Each point is reached from the start by the listed moves, each made once or not at all, plus a little noise. Say if it took an odd or an even number of moves. Then give how often each move was made.

Moves:
(1): [43  3 -5]
(2): [ -9  60 -46]
Start: [-11 -11   5]
Points:
[37 -8  1] => odd (1, 0)
[ -8 -12   8] => even (0, 0)
[ 22  53 -45] => even (1, 1)

Moves:
(1): [  5  -6   7   0   2 -10   4   5   8]
(2): [  1  -3   0  12   5   0 -11   5  -5]
(3): [  1  12  14  -6   7  12 -22  11 -16]
(4): [-12  -2  -3   3   4  -3   8   5   4]
(5): [  0  -3 -10  -5   9  -1  12  -1 -21]
(6): [ -1 -25  10   7 -16  23   2   2 -10]
(7): [ 23   8  23  26  -8  11   0   3 -10]
(8): [  1   5  -3 -14 -13  -8   6   2  -2]
(9): [ 12  -5 -10 -10  -1   8  -5   7   3]
Start: [ 9  5  8 -4 13 -6  5  1 -2]
Points:
[ 29 -10  60  36   5  31 -15  32 -31] => even (1, 1, 1, 1, 0, 1, 1, 0, 0)
[ 45  -9  37   8   2  47  -8  22 -56] => odd (0, 0, 1, 0, 1, 1, 1, 0, 1)
[36 -2 26 26 15  1  1 25 -2] => odd (1, 1, 0, 1, 0, 0, 1, 0, 1)
[ 39  11  35  18   2 -14   2  17  -9] => even (1, 1, 0, 0, 0, 0, 1, 1, 0)
[ 10 -30  -5  -9  11  23  20  14 -27] => even (0, 0, 0, 1, 1, 1, 0, 0, 1)
[ 38  19  54  14  14   8 -13  21 -18] => odd (1, 0, 1, 0, 0, 0, 1, 0, 0)
[ 15 -14  24 -27  -4  15  -3  33 -16] => even (1, 0, 1, 1, 0, 1, 0, 1, 1)

Moves:
(1): [ 13   6   2   0  -3   5  -7  15  -6 -13  -5  -3   4   4   5  -6   0  10
  -3   5   1  -4  -5  -5  -6   5  14]
(2): [  0  12  -1 -16   1  -6  -7   6  10 -10  -1   1  12   4   9  -6   8  15
  11   4   7  -7   3  15   4  -2   4]
(3): [ 11   1  -6 -10   1  -1  -9  -6   0   5  -3   7   2  -2   4   4   4   5
   5  -1   0  10   6   8   7   6 -10]
(4): [  1   5  13   7  -3   2  -6   0   1 -10 -10  -1   4  -7  -1  -9   1  -7
  -3  -7  -2   5  -7   6  -4  -1   0]
(5): [ -6  -2   6  -4  -2  -6  -1 -12  -3  -5   1  11  -1   9  -2   4  -7  14
   2   2   7   0   6   8   4   3  -6]
(6): [-15   6  -2  -5  -1   4   1  -3  -7   2   0  -6   2   3  -2  -5   3   2
   5   1 -10  -2   5  -2   1   4   4]
(7): [  1  -1  -1  -1   2   3   3   3  -5   0  -2  -2  -3  -4  -1  -5 -10  -2
   6  -1  -5   3   0   4  -9 -12  -7]
(8): [ -3   0   5  -1   6   3  -2   1  -2   3   4  -4   2   4  -3  -2  -1   1
   0 -10   2   3   3  -7  -2  -2   1]
(9): [ -4   2 -13  -1   9   6  -1   0  12   5   5   8   7  -7  -1   0   0  -1
  -2  -7   8   1   3  -2 -10  10 -11]
(10): [  2   1   5   3   7  -1  -7   2   0   5  -7   3  14  -3   3   7  -7   3
  -4   0   3 -16   0   3   7  -6   3]
(11): [ 3 -1  7  2 -4 -1 -5  0  1  4  9  1  7  0  1  6  0 -2  3 13 -9 12 -7  2
  0 -3  1]
(12): [  1   3  -3  -5   4 -12  -3   3  -1   0  -2  13   4   5 -11  -1  -5  -3
   3   2  -1   4   4  -1   4  -2  -2]
(13): [  5  -2   1  -5   8 -12   2  -1  -3   3   5  -8   0  13  -2  -5 -12  -2
   2  -1   3  -1  -8  -1   0   2 -11]
(14): [ -3  -6   0   3   2   3   3   0  -1   6   6  -4  -2   5   2  -5  -3 -11
   1   3  -9  -6  13  -4  -8   4  -5]
(15): [ -3  -1  -4   8   2   2  -3   4   2  -4   5   9  -3   1   6  -7  -9   2
   3   3  -2  12   5 -17   3   6  -3]
(16): [ -4  -6  -1  -8  -1   6  -4   1   6 -10  -8   6   0   3  11   1  -1  -9
   0   0  -7  -4  -1   3   4  -2  -1]
(17): [-5  0 -1  6  5 -8 -2 -5  9  4 -4 -4  1  7  3 -3 -2  9  0  0 -5  8 -1  7
  0  6 -2]
(18): [-6 -3  5  3 -3  3  1  4  5 -2  6  2  2  2 -9  2 -8 15 -4  1 -3 -8 -2 -3
  5 -4 -6]
(19): [ 0 12  9 -2 -2  0 -1 13  3  4  2 10 -3 -7 -6 -3 -2 -6 -2 -3 -4 -5 -2  7
  4  4  7]
(20): [-3 -1 -3  1  5 -2 -6 -4  6  3 -3 -1  2 -4 -2  2  4  0  8 12  1 -3  2 -2
 -4  1  2]
(21): [-2  6 -8 11  7  6  6  3  5  0 -2  9 -3  0 -7  6  1 10  9 -4  3 -2 -3  5
  2 -4  0]
(22): [ -3   4   2  -5   6   0  13  -1  12   2 -10   5   1  15  -4  -1  -3  -2
  -2   7   5  11  -7  -4  -1  -5  -7]
(23): [  7  -1  -8   8   3   2  -2  -3  -1  -2  -9   2   4  -7  -6  -8 -16   3
   3  -6  -5   6  -2   3  13  -3  13]
(24): [-4 -2 -6  3 -3  3 -2  1  5 10 -5 10  4  1  0 -7  3  3 -7  4  2 -1 -9  5
  8  2  5]
Start: [  7   0  -1  19   7  -3   1  -1   3  -3  -4  -6 -14  13   3   0   7   1
   4  -1 -12   6  13   8  -2   1   3]
Points:
[  5   9  14   9  29 -19 -18  -1   4  19  -4  26  -1  28  -7  -2 -26   8
  15  -9 -24  10  44  31   6   1 -17] => odd (0, 0, 1, 0, 1, 0, 1, 1, 0, 1, 0, 1, 0, 1, 0, 0, 1, 0, 1, 0, 0, 0, 0, 0)
[ -4  30  14   3  22   4 -16  18  43  -7 -21  26  16  29   1 -34   6  17
   6   9   5  -1  13  25 -18  20   5] => odd (1, 1, 0, 1, 1, 0, 0, 1, 1, 0, 0, 0, 0, 1, 0, 0, 0, 0, 1, 1, 0, 1, 0, 1)
[  0  34   6 -17  26   3 -12  14  21   1 -16  19  15  44   0 -44 -10  23
  16  -9  -9  16  13  37 -13  19 -19] => even (1, 1, 1, 1, 1, 1, 1, 1, 1, 0, 0, 0, 1, 1, 0, 0, 0, 0, 1, 0, 0, 1, 0, 1)
[ 11  12 -12   4  33   0 -23   8  33 -20 -29  36  13  46  29   1  -4  39
  34  32  -6  -1  30  17   7   8 -10] => odd (1, 1, 1, 0, 1, 0, 0, 0, 0, 1, 0, 0, 0, 1, 1, 1, 0, 0, 0, 1, 1, 1, 0, 0)
[ 33  19 -10   8  15   9  -5  20  20   5 -14  21   6   6  -6 -11 -20   6
  11   8 -20  43  -1  20  -1   3   2] => even (1, 0, 1, 0, 0, 0, 1, 0, 1, 0, 1, 0, 0, 0, 0, 0, 0, 0, 1, 0, 0, 1, 1, 0)
[ 21  13 -36  13  39 -25 -18  -5  33  12  -1  19  17  30  -5  -9 -19  25
  41   3 -20  32  21  39  11  14 -20] => even (0, 1, 1, 0, 0, 0, 0, 0, 1, 0, 1, 1, 1, 1, 0, 0, 1, 0, 0, 0, 1, 0, 1, 0)
[ 11  26 -18  12  23  25 -19  27  60 -15 -42  43  21  14  -5 -29  -7  28
  19   6 -15  -2   1  38  11  12   8] => even (1, 1, 1, 1, 0, 0, 0, 0, 1, 0, 0, 0, 0, 1, 0, 1, 0, 1, 1, 1, 1, 1, 1, 1)
[ 18   5  12  23  12  -2 -10  16  -8 -10 -18 -14  -5  26   3 -36 -11   3
  -2 -11 -11  12 -13  10 -15  -6   7] => even (1, 0, 0, 1, 0, 0, 1, 1, 0, 0, 0, 0, 1, 0, 0, 0, 0, 0, 0, 0, 0, 0, 0, 1)
